Rows are points. To make a cloud, some directions were put in groups of two or more. Within a group, all points are equally far from the middle, so they leave a hole (a ring in 2 directions, a hollow ball in 3). The other directions are filled evenly. Then the cloud was stretched, turned, moved and blurred a little. How many holes are there, and how many directions does each take, smallest first?

Cloud:
[[ 0.1 -7.5]
 [ 3.9 -6.0]
 [ 0.7  0.8]
 [ 5.8  0.8]
 [ 6.3 -4.8]
 [-3.7 -4.8]
 [ 5.2  1.7]
 [ 0.4 -8.1]
 [ 0.4  0.2]
 [-4.0 -9.4]
 [-7.5  0.9]
 [-1.3  0.5]
 [ 2.2  0.7]
 [-0.4 -3.9]
 [ 3.3 -4.8]]
Holes: 0

Cloud:
[[ 4.1  1.2 -6.2]
 [-6.3 -1.2  3.3]
 [ 5.2  3.9 -3.1]
 [ 1.4 -6.7  2.2]
 [ 1.5  1.4 -7.7]
 [-2.7 -6.3 -3.7]
 [-6.7 -3.1 -1.2]
 [ 4.9 -4.2  3.0]
 [ 1.5  6.6  2.3]
 [ 2.8 -0.9  6.3]
 [-6.1 -3.9  0.3]
 [-2.4 -3.2  5.7]
 [-2.7  1.3 -7.9]
 [-3.2  0.8 -7.6]
 [ 4.4  5.5  0.7]
 [-6.8 -3.0 -1.1]
 [-5.3 -1.2  4.6]
 [-7.5  2.4 -0.2]
 [-5.5 -3.1  3.3]
 [-2.5 -6.6 -2.6]
 [-6.5  2.6  2.7]]
Holes: 1 (3)

Cloud (30 x 4):
[[-5.2  5.3 -3.1 -6.7]
 [ 2.0 -6.6  0.4  0.2]
 [ 3.8 -1.2  6.0 -4.0]
 [-7.1  0.5  2.4 -3.8]
 [ 1.2  4.7  3.3  4.0]
 [ 1.0 -7.3 -4.7  5.5]
 [-3.3 -5.4 -0.5  2.8]
 [ 1.9 -4.0  2.3  8.3]
 [-2.5 -4.5 -7.2  3.9]
 [-1.1  7.2 -3.5 -4.6]
 [-1.9 -2.6  5.6 -0.7]
 [-3.4 -6.0  3.0 -6.1]
 [ 3.6  2.6 -8.3 -1.2]
 [ 6.4  3.2 -4.8 -2.1]
 [-4.4  2.8 -5.1  5.5]
 [-4.9 -3.9 -0.9  2.0]
 [ 2.6 -4.1 -5.5 -4.1]
 [ 6.7  0.8 -1.4 -5.5]
 [ 7.2  1.9 -2.7 -2.8]
 [-0.8 -5.3  2.4  2.8]
 [ 6.7  2.4 -4.6 -2.3]
 [ 1.4  6.8  2.0  1.3]
 [ 6.8  4.8  0.3  3.7]
 [ 6.9  4.1 -5.1  0.6]
 [-2.1 -4.7 -6.8  1.3]
 [-0.7 -2.2  7.6 -4.6]
 [-1.1  2.0  7.3 -2.9]
 [ 6.6  0.0  2.9  1.8]
 [ 3.1 -7.0 -4.8  4.5]
 [-1.1 -6.2  3.2 -4.2]]
Holes: 1 (3)

Cloud (29 x 4):
[[  4.1  -1.8  -2.0   5.5]
 [  1.3   5.5   4.2  -4.2]
 [ -0.5  -3.5  -6.3  -1.4]
 [  1.7  -2.3  -8.6   1.8]
 [ -6.1   4.5  -3.1   1.6]
 [ -1.6   7.3  -2.2  -4.0]
 [  7.1   3.3   4.2   3.4]
 [ -1.1   1.8  -9.5  -2.0]
 [  5.7   1.1  -2.3  -4.5]
 [  5.7   2.9  -1.8  -3.9]
 [  0.7   7.4   1.3   2.9]
 [ -1.4   6.0   5.8   4.8]
 [  2.5  -1.0   3.1  -4.3]
 [  2.5   0.3  -2.3  -5.3]
 [ -0.9  -4.3  -2.0  10.2]
 [  0.6   0.2  -6.3   6.2]
 [  0.5   3.1   3.8   0.3]
 [ -0.9  -2.8  -3.2   9.5]
 [  2.5   8.7   0.7   4.6]
 [ -4.6   5.9  -6.0  -2.3]
 [ -3.2   2.4  -0.6   8.7]
 [ -3.4  -3.0   1.0   3.6]
 [  1.6   0.9 -10.9   0.0]
 [  2.6   2.6  -5.9   4.9]
 [  3.1   8.6   0.1  -0.3]
 [ -2.0   1.1   4.7  -5.4]
 [  4.1   4.6   2.5   3.3]
 [  1.1  -4.4   6.1   6.8]
 [  1.1   4.2   4.5   1.7]]
Holes: 0

Cloud:
[[  1.2   4.2  -0.1  -6.3  -4.1 -10.3]
 [  6.4   3.5   7.5   2.3  -1.6  -3.1]
 [ -0.2   7.5   4.8   1.5   4.1  -5.2]
 [  5.5   9.0  -1.2  -3.7   4.9   0.7]
 [ -2.2  -1.1  10.4   1.7  -2.0   1.8]
 [  4.4  -1.2   0.2   2.5   6.4   1.3]
 [  0.7  -4.4  -1.2  -5.8  -1.6  -5.0]
 [  0.1   4.7 -10.8  -2.7  -2.0  -4.9]
 [ -1.8   2.7   0.7   6.4   1.8  -6.1]
 [ -1.5  -2.0  -1.6  -6.7  -2.3   5.2]
 [ -5.7  -0.1   7.7  -3.8  -4.6   2.3]
 [ -3.1   4.4  -2.2   0.4   2.5   0.4]
 [ -3.5   2.8   6.4   1.9   2.3  -5.0]
 [  7.4   4.0  -1.9   2.7   1.0   3.3]
 [  4.8  -0.7   0.3  -4.3   4.6  -5.8]
 [ -1.6   3.0  -0.2   5.5   2.4  -7.4]
 [ -0.8  -2.7  -0.7  -6.0   0.1   0.9]
 [  7.7   7.3   1.1   3.7   1.9   4.2]
 [  5.4   9.3   4.0  -3.6   3.5   0.2]
 [ -3.1   2.8   5.7   4.1  -4.0  -9.0]
 [  1.3   5.8  -5.3   1.8  -8.6   1.9]
 [  0.4   6.5   0.1  -5.6  -0.9  -7.5]
 [  0.4   1.8   5.8  -3.1   9.2   4.1]
 [ -4.8   4.0  -6.3  -3.1  -1.3   3.6]
 [  4.2  -1.2  -1.0   0.9   7.8   0.8]
 [  5.1   6.9   7.2   3.7  -2.1  -3.3]
 [ -0.2  -1.8   5.3  -0.5  -5.3   5.9]
 [ -2.7  -2.7  -7.0  -0.9   4.1  -1.3]
 [  3.2   7.5   3.1  -1.3  -4.4   0.3]
 [ -2.8  -1.1  -4.8  -3.1   0.9   6.1]
 [  4.3   6.2   3.2   1.8  -1.5  -5.3]
 [  1.6   4.8  -0.8  -2.7  -1.5 -10.6]
 [  4.7   5.2  -0.4  -9.9   2.5   1.2]
 [  1.3   4.3   1.3  -1.6  -4.9  -9.6]
 [ -2.2  -0.1   4.9  -6.7  -0.2   5.4]
 [  4.2   2.0  -0.5  -6.0  -0.1   3.7]
 [  4.4   4.9  -2.6   1.0   2.3  -9.7]
 [  2.2  -1.9  -0.7  -3.1  -2.6   2.0]
 [ -3.3   4.2  -2.6   0.4   1.1   0.1]
 [  6.8   2.4   0.0   3.8  -1.2  -3.3]
 [  4.5   3.4  -6.3  -3.5  -3.5   1.4]
 [ -2.5   3.7  -4.3  -1.0  -7.6  -5.7]
 [  5.3   0.6  -1.5   4.3  -5.8  -7.0]
 [  4.4   2.5   3.9  -1.0  -6.2  -2.8]
 [  3.1   7.8   1.0   3.8   5.8  -6.2]
 [  5.8   3.3   1.9   1.3  -3.9   2.1]
 [  1.1  -3.8   7.2  -1.2   1.5  -7.0]
 [  2.2  -2.7  -8.1  -6.6   1.5   0.0]]
Holes: 1 (2)

Cloud:
[[  4.1  -4.1  -2.7   8.3  -4.9   2.4]
 [  6.4   1.7  -3.0  -2.7  -7.7   5.9]
 [  2.5  -6.1  -2.2  -4.8  -5.5   6.2]
 [  1.5  -6.4  -4.1   5.7  -6.4   1.1]
 [ -4.9   5.8   5.9   3.1  -2.4  -1.3]
 [  2.2   4.9   1.3   7.3   1.5  -2.0]
 [  6.5  -2.2   4.7  -1.1  -1.1   3.8]
 [ -5.9   2.4  -4.0  -0.7   4.5  -1.3]
 [  5.8  -3.7   2.2  -1.4  -5.3   6.4]
 [ -7.4  -2.8  -2.2   4.8   1.0  -1.7]
 [ -5.8   2.1   5.5  -4.1   3.6   0.1]
 [ -2.8   6.0   6.2  -0.8  -7.0   3.2]
 [ -4.9  -4.9   1.7  -0.2  -7.1  -3.3]
 [  5.5  -0.9  -0.5   4.0  -7.6   7.6]
 [  4.2  -3.5  -1.6   4.5   3.5  -3.2]
 [  6.0  -1.9  -4.4   0.5  -8.6   5.8]
 [  2.4  -4.2  -1.5  -8.2  -7.2   0.4]
 [ -4.8  -2.4   2.6  -8.3  -6.1  -1.4]
 [  1.0   4.5   2.5   4.5  -0.2   7.9]
 [  0.7   7.6   2.2  -1.7   3.7  -0.5]
 [  4.6  -0.7  -5.9   0.9  -8.7  -2.9]
 [  2.0  -7.0   1.2   5.0  -5.2   5.2]
 [  4.7   1.4   6.0   1.0  -4.9  -3.6]
 [  5.3  -1.1  -6.7   1.7  -1.3  -4.6]
 [  7.2   0.0  -6.1   0.8   1.3   0.8]
 [  2.9   2.6   1.7   6.7  -4.5   7.7]
 [  3.2  -2.0  -0.1  -6.5  -2.8  -7.2]
 [ -1.7   4.4  -3.7   1.8   1.4   7.8]
 [ -7.9  -1.6  -4.3  -0.4  -7.6   0.9]
 [ -0.9   6.3   4.8   2.2  -7.7  -1.4]
 [  0.9  -4.4  -0.7   2.9   1.4  -6.5]
 [ -5.6  -2.9   5.7  -0.6   1.5  -3.5]
 [  5.6  -3.4  -4.6   0.0   3.7  -0.6]
 [ -3.2   4.7  -1.1   5.0   4.5   3.0]
 [  2.4  -6.0   5.3   1.7  -4.3   3.8]
 [ -2.5   7.9   3.4  -1.7   0.2  -4.3]
 [ -8.3  -2.2   3.6   2.3  -4.1  -1.9]
 [ -2.3   5.1  -3.9  -0.3   3.8   4.3]
 [ -0.6  -3.3   3.4  -7.1   3.4  -2.2]
 [  2.2   2.4  -2.6   8.6  -7.7   0.6]
 [  1.3   6.2   4.8   3.0   2.5   1.5]
 [ -6.5  -4.0  -5.3   3.1  -2.9   6.0]
 [  1.7  -3.3  -0.4   1.8  -1.7  -7.9]
 [ -8.6  -1.4   2.5   2.0  -4.4  -2.8]
 [ -3.3  -2.3   5.0  -7.8   1.4  -0.9]
 [ -5.5   2.8   6.1  -2.6   2.9   3.1]
 [  1.0  -6.8  -3.2  -0.1   1.6   6.0]
 [ -2.4  -4.7   3.1  -0.7   5.7   1.6]
 [ -1.4  -3.3   1.1 -10.4  -3.1  -0.7]
 [  4.4  -3.8   4.6  -5.5   0.0   1.4]]
Holes: 2 (2, 4)
